Rows are points. Two turns around zero, p and q, are shown by what they do to some points. Where does a point land after both, in the order given? Backwards means that the second turn is done in reverse. Each puzzle has new turns, and all numbers are rounded.

Turn p:
[0.27 0.09 0.38] => [0.18 0.29 0.33]
[-0.75 -0.26  0.36] => [ 0.64 -0.58 -0.11]
[ 0.35 -0.14 -0.17] => [-0.16  0.34 -0.16]
[-0.19  0.24 -0.35] => [-0.35 -0.30 -0.04]
[ 0.31  0.07 -0.22] => [-0.30  0.24 -0.03]
Turn q:
[0.20 0.17 0.29] => [ 0.04  0.39 -0.04]
[0.01 0.10 0.01] => [-0.08  0.06 -0.03]
[0.10 0.00 0.33] => [0.14 0.30 0.11]
[ 0.49 -0.27 -0.01] => [ 0.46  0.05 -0.32]
[-0.49  0.04 -0.90] => [-0.52 -0.87 -0.13]
[-0.31 -0.04  0.29] => [-0.03  0.09  0.42]
Where do these land?
q, then p: [ 0.31 -0.33  0.68] => [-0.26  0.47  0.61]
q, then p: [ 0.23 -0.09 -0.35] => [-0.18  0.09 -0.38]
p, then q: [-0.36  0.07 -0.23] => [ 0.24 -0.34  0.12]
p, then q backwards: [-0.18  0.35 -0.11] => [-0.37 -0.01 -0.18]

Turn p:
[-0.21  0.22  0.05 -0.60  0.02 -0.32] => [ 0.67 -0.21 -0.20  0.14  0.08  0.05]
[ 0.13 -0.04  0.25  0.19  0.62 -0.04] => [-0.13  0.14 -0.23  0.10 -0.58 -0.26]
[-0.29  0.25  0.31  0.05  0.39 -0.43] => [ 0.43  0.08  0.09  0.30 -0.53 -0.08]
[ 0.50 -0.02 -0.14 -0.39 -0.20  0.44] => [-0.30 -0.23 -0.53 -0.13  0.42  0.20]
[ 0.02 -0.37 -0.66  0.08 -0.03 -0.49] => [ 0.13  0.42  0.16  0.05  0.50 -0.59]
[ 0.18  0.01  0.38  0.34 -0.29  0.22] => [-0.35  0.16  0.11 -0.13 -0.15  0.47]
[ 0.07 -0.02 -0.55  0.51 -0.42  0.43] => [-0.69 -0.08  0.46 -0.02  0.49 -0.03]
[-0.41 -0.03  0.35 -0.17 -0.09  0.18] => [ 0.24 -0.29  0.14 -0.32 -0.23  0.22]
Turn q:
[-0.23  0.31  0.11 -0.53  0.54 -0.33] => [-0.64  0.40  0.06  0.33  0.35  0.20]
[-0.03 -0.02  0.52 -0.15 -0.10  0.08] => [-0.17 -0.44  0.07  0.10  0.11  0.25]
[-0.11  0.45 -0.68 -0.63 -0.29 -0.49] => [-0.06  0.69  0.11 -0.46  0.82 -0.14]
[-0.19  0.04  0.01  0.45 -0.30  0.11] => [ 0.12 -0.27 -0.36 -0.23 -0.15 -0.22]
[ 0.12 -0.10 -0.10  0.15  0.02  0.47] => [ 0.39 -0.13 -0.03  0.26 -0.13 -0.16]
[ 0.58 -0.24  0.14  0.54  0.25  0.17] => [ 0.40 -0.04 -0.04  0.17 -0.71  0.32]
[-0.15 -0.45  0.01  0.18 -0.12 -0.01] => [-0.04 -0.22  0.19 -0.16 -0.30 -0.26]
Where do these land?
q, then p: [-0.07  0.60 -0.30 -0.03  0.05 -0.13] => [-0.05 -0.31 -0.06  0.51  0.05 -0.33]
p, then q: [-0.38 -0.15  0.15  0.19  0.11  0.30] => [-0.16 -0.36  0.32 -0.17  0.21  0.04]
p, then q: [ 0.38 -0.31 -0.04  0.29  0.04 -0.36] => [-0.13  0.26 -0.50 -0.05  0.32  0.10]
q, then p: [-0.07 -0.18  0.17 -0.09 -0.48 -0.33] => [ 0.35 -0.19 -0.31 -0.39 -0.07 -0.04]
p, then q backwards: [-0.20  0.66  0.25 -0.95  0.17 -0.01] => [ 0.39  0.28  0.46  0.48 -0.31  0.84]
q, then p: [ 0.17 -0.29  0.00  0.37  0.47  0.09] => [-0.17  0.16  0.37  0.02  0.29  0.45]
q, then p: [ 0.41 -0.26  0.29  0.32 -0.44 -0.05] => [-0.11 -0.01 -0.41 -0.53  0.33  0.23]
q, then p: [-0.24 -0.07 -0.52 -0.09  0.07  0.49] => [ 0.09  0.58  0.00  0.47 -0.11 -0.07]
